Rows are points. Any point is a mix of the corners, with weights that add up to 1. It lies inside the corners' shape when no weight is negative. Is each point inside? If not, which corners have a negative weight?

Corners:
(1): [-0.22,  0.75, -0.67]
(2): [ 0.56, -0.29,  0.78]
(3): [-0.33, -0.29, -0.38]
(4): [-0.41, -0.05,  0.52]
Points:
[-0.36, -0.04,  0.37] => inside
[ 0.23, -0.44,  0.79] => outside (1)
[-0.65,  0.08,  0.01] => outside (2)
[ 0.16, -0.15,  0.00] => outside (4)

Corners:
(1): [-0.39, -0.41, -0.33, -0.20,  0.50,  0.07, -0.39,  0.10,  0.15]
(2): [-0.07, -0.79,  0.06,  0.08,  0.49, -0.42,  0.23, -0.22,  0.20]
(3): [ 0.34,  0.15,  0.15, -0.89, -0.48, -0.03,  0.51, -0.66,  0.15]
(4): [-0.54, -0.02, -0.09,  0.00,  0.05, -0.47,  0.18,  0.04, -0.38]
(5): [-0.04,  0.23, -0.47,  0.64, -0.47,  0.49, -0.43,  0.25,  0.00]
(6): [-0.51, -0.66,  0.21, -0.37, -0.33, -0.12, -0.48, -0.68,  0.33]
(7): [ 0.39,  0.49,  0.05,  0.23,  0.31, -0.06, -0.06,  0.62,  0.60]
(8): [ 0.74,  0.35, -0.55, -0.39, -0.10, -0.88,  0.28,  0.40, -0.01]
(9): [-0.18,  0.11, -0.24,  0.35,  0.54, -0.14, -0.46, -0.11, -0.44]
(10): [ 0.58, -0.07,  0.54, -0.85, -0.94,  0.12,  0.18, -0.13, -0.05]
Points:
[ 0.13,  0.09, -0.09, -0.01,  0.16, -0.07, -0.03,  0.19,  0.19] => outside (6)
[-0.23, -0.14, -0.24, -0.07,  0.22, -0.18, -0.14,  0.01,  0.03] => outside (10)
[ 0.17,  0.08,  0.04, -0.10, -0.20,  0.01, -0.08,  0.09,  0.10] => inside
[ 0.26,  0.02, -0.09, -0.27, -0.29, -0.40,  0.06, -0.06,  0.06] => outside (1)

Corners:
(1): [ 0.32, -0.22,  0.35,  0.06,  0.15, -0.26, -0.02,  0.67, -0.10,  0.15,
  0.05, -0.25, -0.54,  0.64]
(2): [ 0.20, -0.19, -0.19,  0.43, -0.41, -0.04, -0.06, -0.08, -0.08, -0.47,
 -0.22, -0.24,  0.59,  0.18]
(3): [-0.40, -0.04,  0.30, -0.08,  0.48, -0.38, -0.19,  0.15, -0.13,  0.71,
 -0.22,  0.26,  0.08,  0.01]
(4): [ 0.05,  0.25, -0.15,  0.55, -0.24,  0.48,  0.27, -0.04,  0.05, -0.43,
 -0.05,  0.34,  0.20,  0.06]
(5): [ 0.50, -0.33, -0.40,  0.44, -0.21, -0.56,  0.76,  0.20,  0.14,  0.15,
  0.17, -0.28, -0.38,  0.62]
(6): [ 0.13, -0.20, -0.58, -0.23,  0.11, -0.18,  0.23,  0.40, -0.11,  0.27,
  0.18, -0.05, -0.22,  0.49]
(7): [ 0.54, -0.22,  0.27, -0.13,  0.40, -0.10, -0.01,  0.17,  0.14,  0.48,
  0.20, -0.12, -0.04,  0.49]
(8): [-0.05,  0.25,  0.15, -0.16,  0.11, -0.58, -0.34,  0.25, -0.03,  0.43,
  0.48,  0.21, -0.18,  0.26]
(9): [ 0.31,  0.14, -0.19,  0.22, -0.11,  0.01,  0.27,  0.35,  0.01, -0.08,
 -0.06, -0.04,  0.43, -0.49]
(10): [ 0.42,  0.53, -0.03,  0.13, -0.47, -0.06, -0.29, -0.47,  0.04, -0.17,
 -0.67,  0.20,  0.08, -0.13]
(11): [ 0.46, -0.55,  0.16,  0.08,  0.27, -0.40,  0.02,  0.33, -0.45,  0.25,
  0.16,  0.19, -0.26,  0.21]
(12): [-0.30, -0.28, -0.23,  0.29, -0.80,  0.39,  0.46, -0.81, -0.29,  0.23,
  0.43, -0.74, -0.53, -0.02]
(13): [ 0.01,  0.34,  0.60, -0.42, -0.54,  0.31,  0.09, -0.44, -0.23, -0.26,
 -0.35,  0.23,  0.25, -0.11]
(14): [-0.15, -0.06,  0.30,  0.10, -0.94,  0.44, -0.07, -0.23,  0.10,  0.32,
 -0.19,  0.13,  0.15, -0.10]
(15): [ 0.14, -0.60, -0.39,  0.22,  0.17, -0.06,  0.29,  0.30,  0.43, -0.29,
  0.46, -0.24, -0.37,  0.01]
Points:
[ 0.34,  0.33,  0.21, -0.02, -0.40,  0.12, -0.02,  0.06,  0.13, -0.03,
 -0.24,  0.20,  0.26,  0.25] => outside (3, 11, 12, 15)
[ 0.10, -0.05, -0.10,  0.13, -0.18, -0.01,  0.15, -0.06,  0.05,  0.07,
  0.05, -0.09,  0.05,  0.07] => outside (1, 11)
[ 0.29, -0.24, -0.40,  0.21,  0.22, -0.30,  0.19,  0.38,  0.06,  0.09,
  0.23, -0.17, -0.23,  0.28] => outside (13, 14)
[ 0.12, -0.06,  0.07, -0.12, -0.10, -0.20,  0.01, -0.01, -0.03,  0.25,
  0.02, -0.06, -0.21,  0.07] => outside (2, 4)
[ 0.05, -0.08,  0.06,  0.06, -0.30,  0.01,  0.08, -0.09, -0.08, -0.04,
 -0.04,  0.00, -0.08,  0.12] => outside (7, 9)
[ 0.12, -0.06, -0.22,  0.32, -0.28, -0.17,  0.10,  0.05, -0.04,  0.00,
 -0.04, -0.08, -0.11,  0.11] => outside (7, 13)
[-0.11,  0.22,  0.01,  0.17, -0.17, -0.33, -0.54,  0.17, -0.38,  0.35,
 -0.02,  0.17,  0.22,  0.13] => outside (5, 7, 13, 15)
